Every row gives one point. Each copy is the shape, with its points in the same order, turned, moved and blurred by noise. Some copies are also mirrored. Which?

Shape (7 x 2):
[[-16 -28]
 [  8   0]
 [ 39  11]
 [-14  22]
 [-26  31]
 [-57 -14]
 [ 36 -12]]
Copy 1, 7 rows:
[[-36 -18]
 [ -3   2]
 [ 13  29]
 [ 15 -23]
 [ 19 -39]
 [-30 -60]
 [-10  31]]
Copy 1 is: mirrored
Copy 2 (7 x 2):
[[ -2  38]
 [ 11   5]
 [ 38 -16]
 [-14 -11]
 [-32 -17]
 [-44  36]
 [ 43   8]]
Copy 2 is: mirrored
Copy 3:
[[-26 -34]
 [-21   1]
 [-37  32]
 [  7   3]
 [ 22  -2]
 [ 13 -53]
 [-50  15]]
Copy 3 is: mirrored

Shape:
[[  0 -35  30]
 [ 28  34  25]
 [ 22  -7  32]
 [ 20  26 -32]
 [  2  17  15]
 [-32 -13  -4]]
Copy 1:
[[-12  43   2]
 [ 20 -18  20]
 [ 12  23   8]
 [  3 -38 -36]
 [ -8 -15   8]
 [-50  12 -13]]
Copy 1 is: mirrored
Copy 2:
[[ 10  -3  51]
 [ 56  29   8]
 [ 36  14  36]
 [ 29  10 -33]
 [ 20  32   9]
 [-21   7  14]]
Copy 2 is: only turned
Copy 3, 6 rows:
[[-30 -36   5]
 [ 41 -15  25]
 [  7 -38  14]
 [ 35  20 -22]
 [  9  -3  18]
 [-34  13   3]]
Copy 3 is: only turned
Copy 4:
[[ -9  -6  44]
 [ 60  14   1]
 [ 29  -3  28]
 [ 29 -21 -41]
 [ 24   9  -3]
 [-26   2  -3]]
Copy 4 is: only turned

Shape (9 x 6):
[[ 12 -17  17  -3   2 -26]
 [ 30 -16   7 -45 -13  47]
 [ 27  32  20  12  18   5]
 [-17 -11 -35  -7  17 -39]
 [  4  24  23  42  26 -23]
 [ 22  18  27 -29  19 -21]
 [ 33 -13 -21   9  36  31]
 [ 39 -22 -48  34  14   9]
 [ 27   4 -14  11 -31  -8]]
Copy 1:
[[ 10   6  15 -40  12 -16]
 [-28 -24  13  31  37 -27]
 [ 27  28  24  11   4   6]
 [  6  17 -24 -58  43  18]
 [ 39  33  20 -27 -17  26]
 [  0  40  31 -15  27 -16]
 [ 24 -22  19   8  46  32]
 [ 53 -31 -17 -11  42  27]
 [ 29  -2 -27  -4  11 -19]]
Copy 1 is: mirrored
Copy 2 (9 x 6):
[[ -6 -46  26  -7  -3   9]
 [  8 -31 -35 -12 -56 -27]
 [  0   4  36   5 -14 -27]
 [  4 -31  -1 -22  48   7]
 [-13  -3  60  26  12  -5]
 [  2 -34  35 -24 -14 -31]
 [ 32 -10 -14  36  -1 -20]
 [ 43  -2 -14  30  10  25]
 [  6   5   9 -17 -16  27]]
Copy 2 is: mirrored
Copy 3 (9 x 6):
[[ 19  -9   5   2  -9 -20]
 [ 16   5  25 -43  -1  50]
 [ 13  34  27  13  21 -13]
 [  9   8 -53   1 -12 -23]
 [ -1  24  10  44  14 -38]
 [ 12  20  20 -25   7 -33]
 [ 16  14 -12   9  42  31]
 [ 44  10 -38  34  26  27]
 [ 43  19   3  16 -25  11]]
Copy 3 is: only turned

Shape, 12 rows:
[[-16   1 -30 -22 -14   7 -37  -4  20]
 [ 12  23  23 -27   6  22   1  23   8]
 [-36  18 -38  -4  -5  15 -13 -23  10]
 [  6  -4  19 -15  32  11  20  43   7]
 [-23  -6 -33 -11 -43 -12 -10   5  -3]
 [  7   0  -4  40   7 -22   4  28 -41]
 [-12 -20  10  33  -8 -29  12  16 -14]
 [ 20  27  10 -29  20  -5  24  24  23]
 [ 35  -9   7  -1  19  14  33  23  -3]
 [ -7 -20   7   5   5 -31  10   7 -47]
 [ -8   3 -14  -2 -17   2 -23 -25  15]
 [ -1  18  17  -8   5  24  21  18  -2]]
Copy 1:
[[ 26 -13 -26  -3 -11 -12 -27 -15  14]
 [  3  11  19   1 -18  35  -1   3  18]
 [-10   9 -36 -12 -10 -18 -30 -25   5]
 [-24 -18  14  -1  -4  32  13  32  22]
 [ 22 -14 -34 -10 -28 -31  -3   4 -22]
 [-18  -1  -2  18  20  -5  19  39 -44]
 [-19 -27  14  12  -7 -25  20  29 -34]
 [ -6  13   9   3 -13  21  35  11  36]
 [-23 -10   4  23   0  37  32  10  -2]
 [-10 -19   4 -19  16  -8  27  24 -44]
 [ 15  -4  -5   3  -9 -19 -10 -29  -3]
 [-20   8   9   4 -24  28   3  12   4]]
Copy 1 is: only turned
Copy 2:
[[-18  -6 -31 -18 -37  18 -36   6 -23]
 [ -4 -35  -4  -7   9  42  -1  13   9]
 [-13  24 -43 -30 -26  17 -10   4 -29]
 [-14 -28  -4  -4  33   9  -4  29  26]
 [-14   7  -3 -37 -60  -3 -11  18  -6]
 [ 13  10   4  24 -12 -21  30  44   8]
 [-19  14   1  10 -28 -26  22  16  30]
 [ 17 -38 -22 -19  21  17  -8   9  31]
 [ 12  -5  17   1  32   5 -12  14  29]
 [ -5  -4  20   0 -12 -41  27  14  -2]
 [-10  11 -23  -4 -38  13 -16 -16 -10]
 [ -4  -6  -1 -12  18  31  16  13  11]]
Copy 2 is: mirrored
Copy 3:
[[ 27  23 -19 -33 -10 -11  -9 -26  16]
 [  2 -11  19 -34  28   7  -8   5 -12]
 [ -8  49 -24 -19 -15 -12  -6 -23   7]
 [ -8 -39  -8 -18  20  20 -11  13 -16]
 [ 24  18 -15 -19 -37 -22  24 -10  18]
 [ 15 -11   5  46 -17   0   7  20 -29]
 [  3 -15   0  42 -18   9  21   8  13]
 [ -6 -22 -14 -28  49  -8   8  12 -12]
 [  6 -24  -6  -5  27  37  18   5 -29]
 [ -4 -28  13  29 -25 -10  23 -15 -19]
 [ 16  31  -5  -5  -3  -2   2 -29  20]
 [-14  -2  12 -21  13  19   1  12 -17]]
Copy 3 is: only turned
Copy 4:
[[-32   5 -13 -54  19  -1   9  -3  -3]
 [ -7  31 -30  10  -4  13   0  35  15]
 [-25  -3 -24 -25  28  11   3 -20 -26]
 [-12   4 -20  21 -11  31  11  39  34]
 [-14 -11  10 -42  -5 -18  18  -5 -19]
 [ 39 -34  19  20  19  10  26  13   3]
 [  9 -31  36  14 -11  -5  14   1  15]
 [  1  25 -53  20 -14  -2  17  27  24]
 [ 24  -4 -25  17 -25  28  -3  27  20]
 [ 18 -42  21  16   1 -24  -1  24   3]
 [-13   7 -15 -34  13  -3  -9 -15   1]
 [ -2  18 -11  19  -4  25  -1  24   0]]
Copy 4 is: mirrored
